Every row gives one point. To make a cloud, some directions were put in groups of two or more. Within a group, all points are equally far from the middle, so they leave a hole (a ring in 2 directions, a hollow ball in 3). The other directions are filled evenly. Then the cloud was stretched, turned, moved and blurred a little. How many holes are there, and how many directions does each take, smallest first?
In the rows, 128 means zero.

Cloud, 21 rows:
[[114 109  92]
 [120  73 183]
 [148  99  97]
 [124  87 202]
 [111 109 215]
 [155  92 200]
 [166 143 106]
 [171  92 119]
 [ 70 130 190]
 [ 72 127 122]
 [186 132 131]
 [118  82 195]
 [144 143  93]
 [144 120 221]
 [ 97 209 160]
 [ 82 128 107]
 [ 91 207 168]
 [107 211 151]
 [116 140  91]
 [130  65 169]
 [121  63 149]]
Holes: 1 (3)

Cloud (31 x 4):
[[123  91  67  90]
 [109  90  92  66]
 [147  90 123  98]
 [138 122 192 114]
 [ 48 158 152 106]
 [105  84 121  41]
 [ 39  85 140 123]
 [108 168  75  93]
 [137 179 156 137]
 [177 115 155 178]
 [128 168 167 133]
 [ 81  78 135 111]
 [ 59 118 140 136]
 [ 81  96 168 104]
 [ 90 187 196 110]
 [118 143 164 153]
 [116 176 107  33]
 [164 113 169  77]
 [179 160 143  65]
 [ 25  95  88 143]
 [179 209 126  81]
 [ 87 138 174  76]
 [116 132 134  82]
 [ 44 160  63  88]
 [155 123 149 187]
 [123 193 145  47]
 [138 158 125  88]
 [106 155 115  86]
 [ 56 131 181 122]
 [128 127 210 118]
 [ 97 219 144  98]]
Holes: 0

Cloud, 50 rows:
[[136 180 146  86 128 151]
 [169 172  88 166 168 109]
 [225 154 155 146 109 152]
 [183 111  93 120 105 133]
 [117 179 144 113 171 133]
 [139 150 170 165 123  46]
 [158 135 140  99  44  71]
 [197 196 136 139 112 133]
 [ 72 108 177 132  84  97]
 [183  80 152 119  80  64]
 [ 85 108 126 138 162 147]
 [131 138  83 180 165 121]
 [164 106 154 143 190  91]
 [ 92 171 153 128 117 144]
 [173 124 140 110  68 136]
 [138 132 167 142 196 187]
 [155  77 129 132 130 165]
 [167 112 199  88 165 113]
 [161 175 162 194 156 119]
 [105 115 111 183 121 123]
 [155 116 186  73  72 119]
 [142 161 170  58  94 106]
 [182 189 152 112 112 162]
 [145  76 166  56 128 104]
 [219 143 171 166 192 132]
 [ 76 116 149 152  89 111]
 [249 162 139 151 139 139]
 [152 173 139 121  74 125]
 [135  90 188  99  85 130]
 [155  92 124 147 195 171]
 [171 179 100 132 188 118]
 [138 160 171 143 151  47]
 [215 136 175 111  87  73]
 [131 172 163 131 177  88]
 [149 147 185 155 170 188]
 [ 77 116 146 115 158 121]
 [141 165 187 151 152  77]
 [139  95 162 124 121 176]
 [ 79 100 112 133 134  88]
 [114 122  99  76 117 113]
 [134  82 171  85 117 142]
 [ 67 106 149 139  87 103]
 [111 135  76 137 156 135]
 [127 120 114 166 161  81]
 [152 192 125 125 193 137]
 [180 129 198 118 104 141]
 [199 148 160 125  90 157]
 [157 135 194 158 125 154]
 [134  96 209  85  87 111]
 [121 165 182 120 153  62]]
Holes: 2 (2, 3)

Cloud (103 x 9):
[[ 98 100  95  68 103  93 175 155 104]
 [100 149 131 106 102 157  82 201 114]
 [111 101 119 104 114 131 102  62 112]
 [ 95 103 109  86  79 109 163  83 110]
 [109 121  36 160 160 179 127 160 167]
 [160 116 173 112 106 167  48 149  76]
 [121  72 170 150 100  25 150 115 125]
 [ 57 115  55 120 140 108 146 150  75]
 [118 195  90 115  79 113 134 102  90]
 [156 140 149 135 113 158  98  37 152]
 [110  22 104  34 155 143 121 163 129]
 [133 128 130 134 151  22  92 122 145]
 [127 107 227 122 102 155 146 111 132]
 [ 65  60 167  84  67 154 129  95 140]
 [146 167  58 189  96 120 123 130 111]
 [123 129 127 187 131 139 126 181 166]
 [108 173 174  52 132 123 111 145 137]
 [ 94 103 115 108 154  83  95 123 150]
 [154 126 101 121 126  96 124 104 164]
 [ 96 125 153 126  72 157 139  83 110]
 [150 151 107 137  96 138 136 155 114]
 [ 84  92 113 138 134  84 106 169  87]
 [ 87 146 213 126 118 114 135 110 100]
 [107 198 126 143  60  64 134 112 107]
 [104 141 178 113 146 150  78 103  95]
 [118 139 115 169 141 249 147 116 176]
 [ 36 122 124 158 106 176 167 116 107]
 [ 66  87 103  39 142 153 137 102 119]
 [176 127 117  61 146 165 132 151 121]
 [187 163 154 117  90 154  82  93  61]
 [106  93 135  99 117 176 186 102  80]
 [ 79 109 122 115 111 189 100 129 104]
 [165  48 136 131 112  93 112 159  93]
 [ 97 191 111 107 116 138 162  70 122]
 [121  84  73  87 112 123 158  73  97]
 [ 73  97 148 134  50 155 134 101 113]
 [ 86 136 186  41  78  93 137 140 103]
 [165  48  66 153  98 179  73 158 156]
 [148 118  80 154 113 121 111  55 118]
 [ 38 142 162  82  87 129 137 201 107]
 [ 46 163 145  68 130 169 151 158 140]
 [ 89 159  78 143 154 154 112 159 163]
 [126  23  80 116  57 151 116 106 130]
 [120 114 213 168 113 169  74 161 113]
 [ 96 181 138  86 179 137 138 188 154]
 [104  99 141 101 104 164 140 214 124]
 [139 131 142  96  94 232 135 174  93]
 [166  35 104 136  83 141  54 137 129]
 [139  93 116 105 194 175  71 178 166]
 [130 100 111 152 105  80 172 162  53]
 [148 157 133 173 134 147  56 189 112]
 [127 150 140  87 117 140 145 104 139]
 [ 21 116 142  98 187 134  91 121  91]
 [168  92 222 134  60 180 118 105 114]
 [128 130 131 120 157  86 104  77 129]
 [ 96 151 105  91 176 128 125 202 123]
 [104 185 199 173 100 204  94 120 175]
 [112 174 139 188 117 163 119 196 208]
 [129 158 177 128 142 142 129 120 141]
 [ 63 112 199 117 104 118  66 159 127]
 [160 108 137  61 169 146  98 133  90]
 [118 141 188 120  95 105 152  93  82]
 [106 119  81 165 111 107  94 155  97]
 [ 50  49 138 145 141 160 125 113 138]
 [168 164 190 119  82 104 122 180  79]
 [167  64 124 116 155 124 158 130 166]
 [142 175 124 154  66  91 145 136 179]
 [113 182  76  49 119 115 127 144 158]
 [141 167 217 114 142  78 155 149 101]
 [145  17  81 150 139 101 133  94  86]
 [ 71  95 147  54 108 141 166 117 134]
 [170 108 154  33  86  87 103  99  77]
 [144 122 133 174 140 112 154  62 124]
 [153 149 153 139 126 212  70  73 171]
 [194 119  90  63 179  90  89 145  99]
 [ 97  82 149  59 149 109 151  86 125]
 [175  98 110 141  91 151 114 154 132]
 [106 155 103  67 136  71 108  58 113]
 [ 91  76  47 118 124 113 172 174 109]
 [ 96  68 129 104 135  68 159  79 119]
 [112 162 148  72 154 130  53 160 137]
 [126  97  94  72  90 171 135 175 133]
 [ 96  80 161 103 107 154  77 115  55]
 [ 72 154 108 130 148  89 146  56 100]
 [150 103 156 108 142  96 149 167  60]
 [134  83 102  97  46 125 199  53 109]
 [186 139 115 145  67  70 106 136 118]
 [ 53 121 158 152 131 114  86  98 126]
 [131 142 153  82 128 210 125 150 170]
 [102  63  79  85  88 140 175 119  94]
 [162 124 140 149 107 151 213 139 107]
 [ 92 133 143 119 107 192 117 106  92]
 [132 174 141  92 135 146 139  84 117]
 [111  78 209 133  76 225 137 106 163]
 [108  58  88 152  80 130 206  53  89]
 [135 154  94 132 118 116  85 155  93]
 [113 116 133 153 122 109  94  60  77]
 [108 108 117 113  95  52  88 166  97]
 [ 56 130  91 133 133 142 135 171 111]
 [156 106 163 106  65  90 133 133 108]
 [ 64  96 138 130 134 127 141 221 131]
 [ 86  82  99  90 119  89 180 142  68]
 [ 85 126 148 174 149 118 123 118  82]]
Holes: 0

Cloud, 87 rows:
[[119 167 136  50 106 133 128 153 125]
 [138 118  75 150 110 171  89 142  78]
 [147  54 133 120 188  99 101 160 150]
 [137 125 104 207 160 116 102 150 177]
 [107 113 123  55 186  77 123 138 149]
 [ 42 104 175  81 154 127 144 130 120]
 [135  84 117 105  84 155 100 160 178]
 [162 121 157  61 110 171 143 211 207]
 [121 175 104 128  45  56 130 115 136]
 [161 165  95 147  78 110 130 144 131]
 [ 76  48 133 129 206  91 151 173 145]
 [ 76 146 152 142 131  66 158  66 196]
 [130  76 187 152 121 142 118  61 120]
 [124 103 149  45 162 111 143 188 176]
 [122 151 176 108 147 109  75 153 151]
 [169 120  76  27 125 164 147 129 165]
 [156 180 189 116 183 152 113 164 170]
 [152  94  90  66 145 130 152 141 104]
 [153 134  62 181 126 123 118  95 161]
 [135  90 143  87 106 129  70 126 134]
 [ 94  73 124  58 158  85 156 124  96]
 [167 165 104 102 185 145  93 123 110]
 [127 121 176 121 108 130  66  76 202]
 [162  83 168 101 135 178 151  72  82]
 [187 111 110  78 163 104 123 198 118]
 [123 120 156 117 122 168 206  92 189]
 [141  92 220 141 142 131 168 154 115]
 [175 131  88  99 131 140 163 167 109]
 [122 102 173 119  93 102 171 169 201]
 [ 80 153 132 190  82 137 120 136  84]
 [ 60 116 100 123 165 130 106 134 139]
 [185 115 132 160 156  87 128 103 193]
 [141  83 190 116  94 117 125 145 154]
 [114 131 182 102 103 146 130 183 217]
 [134 171  81 141  77 130 103 158 129]
 [137 114  88 135 192 141 161 139 201]
 [127 101  50 163 140 164 101 128 102]
 [143  55 136 121 109  97 116 132  92]
 [132  62  94 156 131 122  63 185 141]
 [154  79 104 157 141  50 176 118  85]
 [164 152 132  90 164 133  95  99 124]
 [158 132 172 171 113 189 163 155 139]
 [146 102 104  98 155   7  86 127 178]
 [ 63 124 102  69 110 160 177 135 125]
 [156 151 102 122 117  52 146  69 148]
 [141 129  92 118 105 120 143  97 103]
 [131 165  88 110 167 167 171 140 167]
 [122 142 142  80 177 177  90 159 200]
 [154 103 197  94 152 146 128 124 136]
 [ 62 156 165 149 141  86 112 157 103]
 [212 123  62 152 135  98 102 188 180]
 [ 62 148 103 142  88 140 140  84 151]
 [166 158 192 108 150 157 119 113 183]
 [141 150 121 169  41 169 120 143 169]
 [146 181 189 100 137 151 144 143 112]
 [103  82 119 126 155 209 149 153 157]
 [104 181 137 146  99 113 168 112 180]
 [187 156  74 145 194 129 159 136 125]
 [177 102 133 111 194 121 113 165 214]
 [200 127 155 122 129  83 100 172 132]
 [ 92  71  99 147  88 158 134 162 124]
 [ 92 132 162 118 153 155  79 163  98]
 [ 87 157 136 166  81 161 128 155  75]
 [171 134  71 116 102  73 111 181 146]
 [155 152 134 107 190 105 149 144  88]
 [172 157 140 131 178  99 115  82 159]
 [ 85  86 156 123 124 150 134 228 138]
 [131 111 109  91 166 123  80 201 155]
 [102 122  91 113 225 153 125 163 110]
 [164 140  93 159  91 155 126  94 186]
 [109 132 140 155 123 166 197 160  76]
 [ 92 161 129  83 159 169 119  97 144]
 [110 118 125 132 133 177  86 146 203]
 [165 115 129  83 128  52 136 153 138]
 [217 107 111 121 142  92  72 169 153]
 [153 161 108  75 135 177 134 193 101]
 [152 100 108 100  97  83 118 168 126]
 [184  86 143 142 196 126  85 115  81]
 [140 139 123 166  72 115 140  86 122]
 [128 174 194 107 155 192 133 130 148]
 [155 125 135 126 102 101 143  49 140]
 [100 127 167 214 116  91 156 157 132]
 [122  66 165 110 106 220 121 168 159]
 [ 97 116 113 163  94  67 142 107  62]
 [102  91 152  43 155 111 156 122 110]
 [176 151  99  89  77 158 118 208 170]
 [ 92 138 140 163 137 175 109 153 162]]
Holes: 1 (4)
